Each row is a point. Examples show where two turns around zero, p and q, send a point. Write where each new point lands after one turn and then the other. Backwards means that the second turn is done in reverse. Each puzzle has new turns, and all numbers are rounded.

Turn p:
[-17   0 -48] -> [ 31 -26 -32]
[17 -7 11] -> [-1 20  9]
[13 13 12] -> [-17  13  -2]
[-12  -6  25] -> [-12  -6  25]
Turn q:
[-28  -3  33] -> [ 1 43  1]
[ 19 -17  12] -> [25 -3 13]
[ 16  18 -25] -> [ -7 -30 -15]
[ -7   2 -20] -> [-18 -10   2]
Where do these land?
q, then p: [  0  -8 -27] -> [  7 -11  25]
p, then q: [ 31 -10  30] -> [ -1  22 -39]
q, then p: [-26  40 -13] -> [ 17 -41 -21]
p, then q: [  0 -18  26] -> [ 16  25 -11]
p, then q: [-7 -6  0] -> [8 1 5]
p, then q: [  3   2 -16] -> [ -2 -16   2]

Turn p:
[  7 -12  -7 -17 -20   0] -> [ 16 -10  10 -19  -8  -5]
[ 24  10 -17  23  10 -20] -> [  9  21 -17  -6  18  29]
[-10  -4  -7 -16   5  23] -> [  2  -8  -3   1   1 -30]
[-14 -16  14  21  -3  46] -> [ 12  -7 -13  40 -26 -23]
[ -9  -2  -7  -9 -19 -17] -> [ -4   5  13 -22 -13   2]
[-11   4  11  -2  48 -12] -> [-25  14  10  22  36  -4]
[ 13   6  10  -1 -14 -17] -> [ -1  -9   7 -10  -3  23]
[-1 14  4  0 -7 -2] -> [-10  -6  -6  -5  -5   7]
Turn q:
[-14   0  -4  16  25 -25] -> [-10 -25  24 -18   7   7]
[-13 -21  18   0   5 -18] -> [-20 -18   1  10  19   9]
[ 13   4   2 -11 -22 -16] -> [ -8  -7 -26   0 -10 -13]
[ -2   6  12   4 -22  -6] -> [  5  -7 -24  -3   8  -1]
[  4  21 -13  19  14  27] -> [ 28  19  17 -17  -9  11]
[  2  -1 -14 -22 -34   6] -> [  1  15 -22   9  -1 -33]
[ -7   2   5 -25  33  21] -> [ 12   1  31  32 -11   6]
[ 16 -10  -8  19   0  10] -> [ -7  22   0 -14  -2  12]
Where do these land?
q, then p: [  9  -3  11   8 -19   8] -> [  2   6 -20 -11   8 -10]
q, then p: [ 11  26 -11   8  33 -31] -> [ 16 -27  37  -4 -24 -10]
q, then p: [ -8  -2   4   3 -21 -33] -> [  6  25  20 -10  10 -19]
q, then p: [-14  -5  -3  11  14  -8] -> [-4 -8 14 15  6 -7]
p, then q backwards: [ -5 -10 -20   0  -3 -14] -> [  4   2 -18  13  -2  14]
q, then p: [ -2  23  -1 -14  19  40] -> [ 12 -25 -19   9  -4  38]
q, then p: [  8 -11   3   4 -15  10] -> [ -9   7 -17  -7   5  -5]
q, then p: [  1 -18  17 -20  -7  27] -> [ -6  17 -33  13  -4  14]
